Every row gives one point. Each copy is the shape, with its points in the same order, turned, moved and blurred by noise. Is it also mirrored, or only turned?

Shape (7 x 2):
[[ 0.02  0.19]
 [-0.02 -0.52]
 [ 0.68  0.16]
 [ 0.01  0.26]
 [ 0.36 -0.10]
 [ 0.03  0.18]
 [ 0.08  0.13]]
Copy 1:
[[ 0.04  0.14]
 [-0.42 -0.41]
 [ 0.60 -0.32]
 [ 0.24  0.18]
 [ 0.17 -0.32]
 [ 0.07  0.16]
 [ 0.10  0.01]]
Copy 1 is: only turned
Copy 2, 7 rows:
[[-0.18 -0.01]
 [ 0.50  0.18]
 [-0.38  0.62]
 [-0.24 -0.05]
 [-0.02  0.40]
 [-0.19  0.00]
 [-0.15  0.07]]
Copy 2 is: only turned
Copy 3 (7 x 2):
[[ 0.15 -0.04]
 [-0.45  0.45]
 [-0.34 -0.57]
 [ 0.22 -0.04]
 [-0.26 -0.16]
 [ 0.15 -0.02]
 [ 0.08 -0.06]]
Copy 3 is: only turned

Shape:
[[ 0.18 -0.33 -0.14]
 [-0.39  0.25 -0.26]
 [-0.44  0.29 -0.04]
 [-0.16 -0.40  0.31]
 [-0.18  0.47 -0.07]
 [ 0.11 -0.32  0.12]
 [ 0.25 -0.37  0.05]
 [-0.01 -0.22  0.07]]
Copy 1 (8 x 3):
[[ 0.21  0.16  0.13]
 [-0.11 -0.11 -0.57]
 [-0.33 -0.03 -0.51]
 [-0.20  0.51  0.04]
 [-0.26 -0.30 -0.31]
 [-0.01  0.28  0.20]
 [ 0.05  0.22  0.31]
 [-0.05  0.20  0.08]]
Copy 1 is: mirrored
Copy 2 (8 x 3):
[[-0.32  0.13 -0.09]
 [ 0.06 -0.41  0.49]
 [ 0.30 -0.28  0.42]
 [ 0.18  0.02 -0.40]
 [ 0.28 -0.04  0.59]
 [-0.08  0.23 -0.18]
 [-0.26  0.24 -0.24]
 [-0.04  0.05 -0.09]]
Copy 2 is: only turned
Copy 3, 8 rows:
[[ 0.26 -0.35 -0.36]
 [ 0.01  0.44 -0.36]
 [ 0.11  0.49 -0.16]
 [ 0.65 -0.10 -0.07]
 [-0.16  0.36 -0.04]
 [ 0.39 -0.30 -0.14]
 [ 0.34 -0.43 -0.18]
 [ 0.35 -0.13 -0.16]]
Copy 3 is: mirrored

Shape (6 x 3):
[[-0.01  0.11  0.02]
 [-0.22 -0.08  0.20]
 [ 0.81 -0.23 -0.01]
 [-0.34  0.01 -0.17]
 [ 0.50 -0.30 -0.11]
 [ 0.12  0.16 -0.06]]
Copy 1 (6 x 3):
[[ 0.12  0.08  0.10]
 [-0.13 -0.17  0.15]
 [ 0.41  0.02 -0.73]
 [-0.21  0.25  0.26]
 [ 0.15  0.14 -0.56]
 [ 0.24  0.15  0.02]]
Copy 1 is: only turned
Copy 2, 6 rows:
[[ 0.14  0.09 -0.14]
 [ 0.10  0.24  0.17]
 [-0.51 -0.53 -0.27]
 [ 0.42  0.03  0.12]
 [-0.23 -0.50 -0.10]
 [ 0.10  0.00 -0.21]]
Copy 2 is: mirrored
Copy 3 (6 x 3):
[[ 0.16  0.16 -0.10]
 [-0.03  0.23  0.12]
 [-0.43 -0.27 -0.71]
 [ 0.34  0.06  0.28]
 [-0.25 -0.25 -0.36]
 [ 0.19  0.13 -0.26]]
Copy 3 is: mirrored

Shape, 10 rows:
[[ 0.02  0.36  0.26 -0.11]
 [ 0.33 -0.30 -0.07 -0.30]
 [ 0.23 -0.13 -0.31 -0.10]
 [ 0.24 -0.28 -0.09 -0.18]
 [-0.10 -0.02  0.32  0.28]
 [-0.10  0.33  0.15  0.38]
 [-0.12  0.01  0.18  0.69]
 [ 0.08  0.28  0.04 -0.38]
 [ 0.72 -0.26 -0.25 -0.24]
 [ 0.20  0.10  0.21  0.07]]
Copy 1, 10 rows:
[[ 0.17 -0.05 -0.15  0.14]
 [ 0.23  0.32  0.48  0.37]
 [ 0.25  0.11  0.51  0.01]
 [ 0.13  0.32  0.47  0.20]
 [-0.34 -0.04  0.01 -0.03]
 [-0.17 -0.28 -0.06 -0.24]
 [-0.60 -0.25  0.07 -0.20]
 [ 0.40  0.12 -0.03  0.03]
 [ 0.32  0.10  0.80  0.48]
 [ 0.00 -0.03  0.10  0.17]]
Copy 1 is: only turned
Copy 2:
[[-0.31  0.41  0.06  0.18]
 [-0.26 -0.42  0.06  0.26]
 [-0.27 -0.32 -0.16 -0.03]
 [-0.17 -0.35  0.02  0.15]
 [ 0.23  0.28  0.05  0.07]
 [ 0.04  0.49 -0.20 -0.08]
 [ 0.46  0.36 -0.24 -0.12]
 [-0.55  0.14  0.11  0.15]
 [-0.38 -0.58 -0.29  0.40]
 [-0.08  0.16 -0.09  0.25]]
Copy 2 is: mirrored
Copy 3, 10 rows:
[[-0.21  0.28  0.08  0.20]
 [ 0.01 -0.26  0.61  0.14]
 [ 0.19 -0.14  0.40 -0.23]
 [ 0.13 -0.25  0.47  0.04]
 [ 0.23  0.07 -0.15  0.37]
 [ 0.23  0.38 -0.18  0.16]
 [ 0.61  0.16 -0.33  0.24]
 [-0.34  0.15  0.29  0.00]
 [ 0.22 -0.06  0.93 -0.05]
 [ 0.11  0.19  0.20  0.27]]
Copy 3 is: only turned
Copy 4, 10 rows:
[[ 0.22 -0.30  0.13 -0.13]
 [-0.30  0.14  0.32  0.29]
 [-0.28  0.27  0.21 -0.03]
 [-0.20  0.22  0.28  0.23]
 [ 0.44  0.12 -0.07  0.02]
 [ 0.36  0.04 -0.20 -0.34]
 [ 0.48  0.35 -0.41 -0.13]
 [-0.04 -0.26  0.37 -0.15]
 [-0.64  0.14  0.15  0.30]
 [ 0.07 -0.08 -0.03  0.04]]
Copy 4 is: only turned

Shape, 12 rows:
[[-0.02  0.32  0.15  0.05  0.09  0.07]
 [ 0.03  0.00 -0.19 -0.10  0.07  0.04]
 [-0.01  0.32  0.13 -0.32 -0.13  0.00]
 [-0.12  0.08  0.34  0.10 -0.13  0.24]
 [-0.47  0.09 -0.13  0.16  0.10 -0.10]
 [ 0.47 -0.35  0.23  0.05  0.93 -0.14]
 [-0.28 -0.06 -0.13  0.03 -0.38 -0.11]
 [-0.41 -0.17  0.05 -0.10  0.14  0.09]
 [-0.59 -0.10  0.18 -0.24 -0.46  0.20]
 [ 0.47 -0.22  0.41  0.33  0.54 -0.27]
 [-0.25 -0.12  0.19  0.01 -0.13  0.08]
 [ 0.34 -0.23 -0.15  0.75  0.30  0.36]]
Copy 1:
[[-0.11 -0.12  0.13 -0.32  0.07 -0.04]
 [ 0.09  0.08 -0.19 -0.03  0.03  0.15]
 [ 0.03 -0.41  0.08 -0.09  0.23  0.19]
 [-0.33 -0.05  0.31 -0.03  0.20 -0.04]
 [-0.11 -0.14 -0.17  0.01 -0.14 -0.38]
 [ 0.09  0.20  0.21 -0.57 -0.86  0.54]
 [ 0.09  0.09 -0.04  0.31  0.12 -0.19]
 [-0.33 -0.10 -0.10  0.21 -0.16  0.06]
 [-0.39 -0.18  0.04  0.63  0.30 -0.07]
 [ 0.32  0.18  0.52 -0.48 -0.60  0.25]
 [-0.18 -0.09  0.17  0.20  0.02  0.02]
 [-0.04  0.82  0.11 -0.46 -0.14 -0.13]]
Copy 1 is: mirrored
Copy 2, 12 rows:
[[-0.12 -0.18 -0.08  0.27 -0.11 -0.05]
 [ 0.03 -0.02  0.03 -0.11 -0.10  0.13]
 [-0.18 -0.08 -0.08  0.35 -0.13  0.33]
 [ 0.00 -0.02 -0.02  0.42  0.20 -0.14]
 [ 0.41 -0.21  0.21  0.19 -0.24 -0.04]
 [-0.40  0.43 -0.03 -0.33 -0.50 -0.68]
 [ 0.47  0.03 -0.08  0.16  0.11  0.27]
 [ 0.20  0.17  0.37  0.21 -0.06 -0.02]
 [ 0.38  0.20  0.30  0.55  0.30  0.37]
 [-0.20  0.37 -0.40 -0.07 -0.34 -0.70]
 [ 0.20  0.15  0.08  0.31  0.09  0.00]
 [ 0.08 -0.20 -0.17 -0.45  0.24 -0.71]]
Copy 2 is: only turned

Shape:
[[-0.06  0.01  0.20  0.13 -0.26 -0.10]
 [ 0.10  0.25 -0.05 -0.16 -0.12  0.29]
 [ 0.19 -0.10  0.20  0.22 -0.36  0.07]
 [ 0.16  0.10 -0.55 -0.14 -0.20  0.27]
 [-0.06 -0.49  0.09  0.27  0.10  0.30]
 [-0.20  0.29  0.04 -0.09 -0.51 -0.15]
 [-0.18 -0.38 -0.10  0.47 -0.54  0.16]
 [ 0.17  0.32 -0.39  0.21  0.17  0.37]
 [-0.68  0.32 -0.47 -0.02 -0.42 -0.18]
 [ 0.04 -0.18  0.10  0.21 -0.34  0.12]
 [-0.20  0.15  0.16  0.42 -0.08 -0.28]
 [ 0.37  0.37 -0.40 -0.01  0.21 -0.05]]
Copy 1 (12 x 6):
[[-0.22  0.01 -0.19  0.06 -0.16  0.04]
 [-0.02 -0.06  0.33  0.01 -0.20  0.22]
 [ 0.00 -0.10 -0.27  0.08 -0.25  0.27]
 [ 0.28  0.36  0.46  0.20 -0.19  0.28]
 [-0.01 -0.27 -0.06  0.64  0.15  0.30]
 [-0.31  0.32 -0.05 -0.16 -0.20  0.14]
 [-0.29  0.26 -0.30  0.72 -0.34  0.30]
 [ 0.33 -0.11  0.55  0.35 -0.17 -0.03]
 [-0.52  0.70  0.29  0.13 -0.19 -0.17]
 [-0.09  0.01 -0.18  0.32 -0.27  0.29]
 [-0.26 -0.04 -0.21  0.23 -0.11 -0.35]
 [ 0.51  0.12  0.43 -0.08 -0.06 -0.09]]
Copy 1 is: only turned
Copy 2:
[[ 0.05  0.21 -0.03 -0.15 -0.26  0.35]
 [ 0.27  0.16 -0.10  0.09 -0.20 -0.20]
 [-0.03  0.48  0.02 -0.11 -0.13  0.25]
 [-0.09  0.08  0.10  0.05 -0.36 -0.50]
 [-0.05  0.13  0.22 -0.32  0.37  0.09]
 [ 0.12  0.14 -0.08 -0.18 -0.70  0.20]
 [-0.18  0.41  0.48 -0.49 -0.16  0.16]
 [ 0.15 -0.04  0.33  0.39 -0.07 -0.28]
 [ 0.05 -0.38  0.35 -0.37 -0.91  0.05]
 [-0.07  0.39  0.11 -0.26 -0.11  0.16]
 [ 0.05  0.01  0.19  0.04 -0.26  0.64]
 [-0.09 -0.10 -0.03  0.56 -0.20 -0.20]]
Copy 2 is: only turned
Copy 3 (12 x 6):
[[-0.15  0.18 -0.01  0.11  0.16  0.03]
 [ 0.40  0.09  0.10  0.24 -0.08  0.25]
 [ 0.03  0.32 -0.25  0.16  0.29  0.06]
 [ 0.39 -0.05 -0.22  0.26 -0.28  0.56]
 [ 0.26  0.21 -0.32 -0.45  0.13  0.10]
 [-0.21  0.09  0.26  0.40  0.08  0.35]
 [-0.24  0.40 -0.44 -0.14  0.29  0.48]
 [ 0.51  0.33 -0.13  0.14 -0.53  0.27]
 [-0.45  0.01  0.32  0.15 -0.40  0.74]
 [ 0.05  0.26 -0.19  0.03  0.24  0.22]
 [-0.34  0.33  0.02  0.02 -0.11 -0.06]
 [ 0.32 -0.05 -0.19  0.40 -0.57  0.00]]
Copy 3 is: only turned

Shape, 11 rows:
[[ 0.42  0.36  0.08 -0.05  0.15  0.10  0.34 -0.18]
 [ 0.01 -0.06  0.08  0.10 -0.12 -0.17  0.16  0.07]
 [-0.12 -0.13  0.29 -0.02 -0.12 -0.28 -0.10  0.19]
 [ 0.53 -0.33 -0.04 -0.03  0.30 -0.45 -0.37 -0.56]
 [ 0.08  0.24  0.24  0.19  0.33  0.07 -0.22  0.55]
 [ 0.04 -0.41 -0.08  0.28 -0.16  0.00 -0.14 -0.21]
 [-0.30  0.62 -0.82 -0.40  0.11 -0.46 -0.16 -0.69]
 [ 0.10  0.11  0.09 -0.06 -0.24  0.21 -0.22 -0.07]
 [-0.15  0.54  0.01  0.25 -0.17 -0.13 -0.22  0.13]
 [ 0.24  0.03 -0.06 -0.04 -0.11 -0.09 -0.01  0.34]
 [-0.04  0.13 -0.01 -0.04  0.01  0.49 -0.02 -0.46]]
Copy 1:
[[-0.08 -0.15 -0.32 -0.14 -0.31 -0.41 -0.28 -0.38]
 [ 0.20  0.10  0.02  0.10 -0.24 -0.08 -0.07  0.01]
 [ 0.19  0.24  0.19 -0.09 -0.21 -0.06  0.17  0.17]
 [-0.09  0.81 -0.54 -0.39 -0.09 -0.13 -0.45  0.12]
 [ 0.21 -0.29 -0.25 -0.39 -0.58  0.01  0.30  0.22]
 [ 0.22  0.23 -0.27  0.15  0.14 -0.01 -0.24  0.35]
 [-0.22  0.13  0.32 -0.58 -0.01  0.50 -1.11 -0.40]
 [ 0.01 -0.16 -0.01 -0.19  0.04 -0.30 -0.16  0.25]
 [ 0.44 -0.27  0.18 -0.39 -0.31 -0.02 -0.28  0.13]
 [-0.03 -0.02 -0.02  0.01 -0.50 -0.13 -0.11  0.25]
 [-0.07 -0.28 -0.27 -0.20  0.39 -0.14 -0.29 -0.11]]
Copy 1 is: only turned
Copy 2 (11 x 8):
[[ 0.53  0.02 -0.16 -0.15  0.37 -0.19  0.13 -0.06]
 [ 0.01  0.13 -0.25  0.04  0.04 -0.18 -0.12  0.15]
 [-0.06  0.26 -0.15  0.27 -0.13 -0.26 -0.17  0.36]
 [ 0.04  0.33 -0.42  0.84  0.63  0.09  0.30 -0.15]
 [ 0.12  0.11  0.28 -0.04 -0.10 -0.11  0.37  0.58]
 [-0.27 -0.26 -0.21  0.47  0.14 -0.10 -0.04 -0.03]
 [ 0.16  0.78  0.03  0.13 -0.10  0.17  0.09 -1.14]
 [ 0.22  0.00  0.23  0.29  0.06 -0.22 -0.13  0.01]
 [-0.06  0.20  0.25 -0.03 -0.17 -0.46  0.18 -0.06]
 [ 0.03  0.17  0.10 -0.04  0.21  0.00 -0.12  0.28]
 [ 0.43 -0.32 -0.03  0.31 -0.04 -0.08  0.04 -0.35]]
Copy 2 is: mirrored
Copy 3 (11 x 8):
[[ 0.03  0.34 -0.21 -0.33  0.57 -0.09 -0.12  0.17]
 [ 0.00  0.24  0.11 -0.16 -0.07  0.06  0.06  0.06]
 [-0.06  0.25  0.28  0.04 -0.16  0.32 -0.03 -0.11]
 [-0.78 -0.25  0.22  0.18  0.36 -0.19  0.08  0.06]
 [ 0.19  0.06 -0.09  0.05 -0.06  0.43 -0.56  0.20]
 [-0.18 -0.11  0.10  0.04 -0.03  0.04  0.46  0.17]
 [ 0.14 -0.23  0.15 -0.05  0.37 -1.11 -0.11 -0.74]
 [ 0.13  0.08 -0.25  0.16  0.19  0.20  0.17 -0.14]
 [ 0.39  0.27 -0.07  0.38 -0.04 -0.15 -0.28 -0.12]
 [-0.10  0.22 -0.21 -0.18 -0.12  0.17 -0.12 -0.05]
 [ 0.38 -0.07 -0.13 -0.06  0.57 -0.04  0.34  0.04]]
Copy 3 is: mirrored

Shape, 13 rows:
[[ 0.18 -0.19  0.18  0.17  0.06  0.32 -0.03 -0.04  0.36]
 [ 0.10  0.00  0.15  0.09 -0.08  0.22  0.32 -0.15  0.21]
 [ 0.53  0.50 -0.11 -0.10  0.04  0.22  0.02  0.16 -0.36]
 [ 0.31  0.17 -0.22  0.10 -0.29  0.28 -0.21  0.38 -0.05]
 [ 0.38  0.16  0.10  0.28 -0.11  0.07 -0.30  0.13 -0.66]
 [ 0.15 -0.32 -0.59 -0.12  0.45  0.62 -0.01  0.40 -0.13]
 [ 0.22 -0.29 -0.01 -0.16 -0.46 -0.08  0.00 -0.03 -0.08]
 [-0.16 -0.24 -0.34  0.19  0.03  0.06 -0.43 -0.52  0.18]
 [ 0.36  0.21 -0.38  0.16 -0.23 -0.49 -0.01  0.11  0.13]
 [-0.34  0.04 -0.22  0.02 -0.11 -0.19  0.08 -0.06  0.33]
 [ 0.43 -0.09  0.09 -0.27 -0.20 -0.28  0.40 -0.03  0.45]
 [-0.06  0.03 -0.03 -0.20  0.11  0.07 -0.19  0.33 -0.06]
 [-0.20  0.28  0.05  0.14  0.19 -0.40  0.58 -0.18  0.17]]
Copy 1:
[[-0.39  0.19  0.25 -0.08  0.41  0.29 -0.18  0.21 -0.28]
 [-0.17  0.21  0.40  0.02  0.38  0.09 -0.10  0.32  0.04]
 [-0.64  0.11 -0.15 -0.26  0.33 -0.50  0.25  0.33  0.24]
 [-0.75 -0.19  0.02 -0.02  0.33 -0.39 -0.13  0.17 -0.18]
 [-0.44  0.11 -0.60 -0.18  0.27 -0.46 -0.23  0.28 -0.06]
 [-0.90 -0.10  0.31 -0.76 -0.24  0.03 -0.21  0.18 -0.08]
 [-0.21  0.16  0.15  0.24 -0.05 -0.34 -0.08  0.23 -0.35]
 [ 0.02 -0.43 -0.02 -0.13  0.03  0.38 -0.03  0.34 -0.45]
 [-0.56 -0.21 -0.12  0.56  0.01 -0.11  0.14  0.34  0.15]
 [-0.09 -0.35  0.31  0.26  0.06  0.17 -0.08  0.00  0.09]
 [-0.36  0.40  0.49  0.52  0.07  0.02  0.26  0.23  0.00]
 [-0.45 -0.02  0.02 -0.17  0.05 -0.13 -0.04 -0.27 -0.05]
 [ 0.04  0.07  0.22  0.28  0.12  0.28 -0.01  0.17  0.66]]
Copy 1 is: only turned
Copy 2:
[[-0.17  0.08 -0.21 -0.42  0.07  0.17 -0.06  0.01  0.30]
 [ 0.17  0.28 -0.10 -0.45 -0.08  0.27 -0.12  0.25  0.27]
 [ 0.26 -0.22 -0.28 -0.01 -0.19 -0.24 -0.54  0.57  0.06]
 [ 0.11 -0.36 -0.09 -0.40  0.11 -0.11 -0.56  0.19  0.00]
 [ 0.22  0.20 -0.16 -0.10  0.20 -0.52 -0.70  0.22 -0.02]
 [-0.58 -0.41  0.42  0.00 -0.15 -0.01 -0.30  0.36  0.32]
 [ 0.43  0.00  0.11 -0.32  0.49  0.00 -0.18  0.17  0.38]
 [-0.12  0.23  0.05 -0.18  0.40  0.01  0.28  0.00 -0.37]
 [ 0.54 -0.28 -0.11 -0.48 -0.04 -0.52  0.11  0.13  0.01]
 [ 0.37  0.06  0.13 -0.29 -0.19  0.14  0.19 -0.20 -0.11]
 [ 0.60 -0.11 -0.22 -0.41  0.02  0.07  0.27  0.16  0.65]
 [ 0.13 -0.16  0.06  0.02 -0.06  0.02 -0.31 -0.16  0.24]
 [ 0.56  0.46  0.01 -0.23 -0.61  0.10  0.26  0.02  0.12]]
Copy 2 is: mirrored
Copy 3, 13 rows:
[[-0.16  0.11  0.04  0.21  0.36  0.09  0.08  0.31 -0.06]
 [-0.14 -0.02  0.04  0.10 -0.02  0.28  0.13  0.34  0.04]
 [ 0.30  0.32  0.15 -0.58 -0.06  0.11  0.41  0.09 -0.31]
 [ 0.01  0.22 -0.17 -0.39  0.31 -0.05  0.62  0.15 -0.07]
 [ 0.24  0.49  0.24 -0.39  0.03 -0.11  0.56 -0.24  0.20]
 [ 0.20  0.28 -0.40  0.11 -0.09 -0.65  0.44  0.26 -0.55]
 [-0.57 -0.02  0.10 -0.11 -0.06  0.00  0.52  0.00 -0.03]
 [-0.02 -0.25 -0.08  0.52  0.33  0.02  0.28 -0.43 -0.06]
 [-0.12 -0.46  0.18 -0.55  0.27 -0.12  0.28 -0.08 -0.06]
 [-0.25 -0.40 -0.34 -0.05  0.07  0.09 -0.01 -0.11 -0.01]
 [-0.61 -0.33  0.37 -0.28  0.03  0.21  0.05  0.37 -0.25]
 [-0.18  0.25 -0.33 -0.19  0.06 -0.14  0.11 -0.05 -0.16]
 [-0.04 -0.44  0.06 -0.26 -0.32  0.28 -0.41  0.09  0.10]]
Copy 3 is: mirrored

Shape:
[[-0.11  0.26 -0.05  0.16  0.05 -0.54 -0.12 -0.14 -0.12]
 [ 0.42  0.09  0.33  0.26 -0.17 -0.13  0.00  0.10  0.20]
 [-0.21 -0.15 -0.23 -0.09 -0.12  0.41 -0.33 -0.73 -0.14]
 [-0.26  0.53 -0.34 -0.17 -0.32 -0.49 -0.34  0.23  0.51]
 [-0.06  0.18 -0.01 -0.27  0.00 -0.51 -0.01  0.14  0.22]
 [ 0.22 -0.28 -0.22 -0.06 -0.40  0.42 -0.41 -0.40 -0.12]
 [-0.16 -0.04  0.11 -0.11 -0.01  0.52 -0.37 -0.70  0.03]
 [ 0.08  0.25  0.14  0.35 -0.17  0.29  0.01  0.23 -0.05]
 [ 0.16 -0.06 -0.30 -0.10 -0.13  0.31 -0.20 -0.50  0.14]
 [-0.17  0.11 -0.33 -0.12  0.07 -0.48  0.17  0.30  0.00]
 [-0.02  0.07  0.04 -0.20  0.03 -0.12 -0.07  0.27  0.19]
 [-0.11 -0.25 -0.13 -0.06 -0.33  0.52  0.02 -0.60  0.08]
 [ 0.05  0.22 -0.07  0.22 -0.03 -0.19  0.20 -0.14  0.26]
 [ 0.36  0.02 -0.02  0.41  0.28  0.31 -0.14 -0.02  0.18]
 [-0.22 -0.57 -0.06  0.24 -0.14  0.34 -0.30 -0.46  0.11]]
Copy 1:
[[-0.01 -0.16 -0.17  0.36  0.30  0.19  0.29 -0.27 -0.40]
 [-0.07  0.02  0.38  0.47 -0.02 -0.08 -0.16  0.16 -0.23]
 [ 0.02 -0.96  0.07 -0.22  0.05  0.08  0.36  0.39 -0.12]
 [-0.24  0.13 -0.16  0.29  0.54 -0.50  0.54 -0.21  0.20]
 [ 0.26  0.10 -0.07  0.36  0.44 -0.09  0.19 -0.09 -0.01]
 [-0.01 -0.86  0.16  0.05 -0.36 -0.13  0.32  0.49  0.02]
 [-0.05 -0.85  0.34 -0.13  0.26  0.23  0.31  0.60 -0.14]
 [-0.39 -0.20  0.33  0.16 -0.16  0.19 -0.24 -0.01  0.07]
 [ 0.14 -0.65  0.29 -0.09 -0.01 -0.23  0.29  0.26 -0.12]
 [ 0.24  0.10 -0.28  0.07  0.19  0.02  0.05 -0.42  0.06]
 [ 0.15  0.06  0.04  0.21  0.16  0.02  0.09  0.08  0.14]
 [ 0.02 -0.90  0.15 -0.21  0.06 -0.16 -0.02  0.42 -0.07]
 [-0.03 -0.13  0.20  0.08  0.20 -0.20 -0.05 -0.19 -0.28]
 [-0.04  0.02  0.55 -0.09 -0.21  0.18  0.08  0.13 -0.25]
 [-0.12 -0.60 -0.12 -0.36 -0.13  0.03  0.14  0.70 -0.31]]
Copy 1 is: only turned
Copy 2 (15 x 9):
[[ 0.22 -0.45  0.13 -0.37  0.03 -0.19 -0.05  0.16 -0.29]
 [ 0.39 -0.04 -0.10  0.13 -0.57 -0.16 -0.08  0.27 -0.14]
 [-0.11 -0.11  0.22 -0.15  0.09  0.42 -0.44 -0.43  0.31]
 [ 0.44 -0.59  0.00 -0.30 -0.26 -0.84 -0.04 -0.54 -0.15]
 [ 0.30 -0.56 -0.25 -0.04  0.00 -0.49  0.05 -0.03 -0.19]
 [ 0.27  0.18  0.22  0.09 -0.05  0.22 -0.43 -0.35  0.47]
 [-0.09 -0.18  0.09 -0.01 -0.17  0.58 -0.34 -0.46  0.13]
 [ 0.10  0.37  0.01 -0.16 -0.42 -0.14  0.21 -0.02 -0.12]
 [ 0.01 -0.15  0.12  0.01 -0.22  0.16 -0.35 -0.27  0.47]
 [ 0.09 -0.35 -0.12 -0.16  0.22 -0.68  0.15  0.08 -0.07]
 [ 0.17 -0.28 -0.13  0.18 -0.09 -0.39  0.14 -0.12 -0.10]
 [-0.18  0.12 -0.12 -0.07 -0.10  0.27 -0.58 -0.35  0.36]
 [-0.06 -0.30 -0.12 -0.29 -0.40 -0.31 -0.15  0.15 -0.04]
 [-0.11 -0.02  0.34  0.18 -0.55  0.03  0.14  0.17  0.08]
 [-0.22  0.12  0.29  0.21 -0.06  0.19 -0.62 -0.26  0.01]]
Copy 2 is: mirrored
Copy 3 (15 x 9):
[[-0.01  0.35  0.04  0.32  0.37  0.12 -0.12 -0.01 -0.24]
 [ 0.02  0.20 -0.38 -0.06 -0.25  0.18  0.10 -0.27 -0.07]
 [ 0.65 -0.37  0.48  0.03  0.44  0.32  0.39 -0.03  0.14]
 [ 0.22  0.56 -0.19 -0.45  0.46 -0.15 -0.29  0.43 -0.12]
 [ 0.00  0.42  0.08 -0.09  0.07 -0.26 -0.17  0.11 -0.18]
 [ 0.71 -0.37  0.19 -0.22  0.05  0.45  0.23 -0.18 -0.11]
 [ 0.46 -0.22  0.35 -0.04  0.38  0.28  0.53 -0.25  0.40]
 [-0.05 -0.33 -0.39 -0.04  0.09  0.14 -0.02 -0.21  0.06]
 [ 0.71 -0.16  0.13  0.04  0.09  0.18  0.27  0.04  0.14]
 [-0.03  0.13  0.10  0.12  0.12 -0.26 -0.37  0.34 -0.33]
 [ 0.02  0.11  0.06 -0.17 -0.06 -0.15 -0.17  0.02  0.04]
 [ 0.54 -0.44  0.25 -0.02  0.13  0.20  0.68  0.12  0.08]
 [ 0.09  0.19 -0.24  0.22  0.06 -0.05  0.13  0.17  0.00]
 [ 0.26 -0.16 -0.23  0.23 -0.17  0.29 -0.05 -0.14  0.43]
 [ 0.25 -0.29  0.39 -0.05  0.06  0.66  0.45  0.17  0.16]]
Copy 3 is: mirrored
Copy 4 (15 x 9):
[[-0.02 -0.19 -0.14 -0.20 -0.01  0.07 -0.36 -0.26  0.03]
 [ 0.04 -0.07  0.06  0.00 -0.28 -0.39  0.28 -0.09 -0.20]
 [-0.43  0.42 -0.13  0.35 -0.21  0.78 -0.01  0.00 -0.14]
 [ 0.00 -0.58 -0.88  0.15 -0.14 -0.09 -0.31 -0.04 -0.20]
 [-0.17 -0.38 -0.38  0.00  0.23 -0.18 -0.07 -0.21 -0.16]
 [-0.41  0.21 -0.06  0.16 -0.41  0.58  0.33  0.25 -0.39]
 [-0.49  0.62 -0.13  0.48 -0.24  0.42  0.00 -0.01 -0.12]
 [ 0.13 -0.01  0.10  0.23 -0.24 -0.15  0.11  0.38  0.07]
 [-0.40  0.09 -0.21  0.33 -0.34  0.50  0.29 -0.08 -0.11]
 [ 0.02 -0.53 -0.31 -0.09  0.37  0.07 -0.03 -0.06  0.09]
 [-0.18 -0.17 -0.34  0.08  0.19 -0.18  0.14  0.06 -0.07]
 [-0.21  0.31 -0.02  0.61 -0.15  0.63  0.31 -0.01 -0.27]
 [ 0.12 -0.20 -0.11  0.22 -0.13 -0.01  0.09 -0.32  0.07]
 [-0.08  0.21 -0.08  0.03 -0.37 -0.07  0.46  0.04  0.35]
 [ 0.01  0.63 -0.22  0.17 -0.12  0.61  0.31  0.01 -0.26]]
Copy 4 is: mirrored
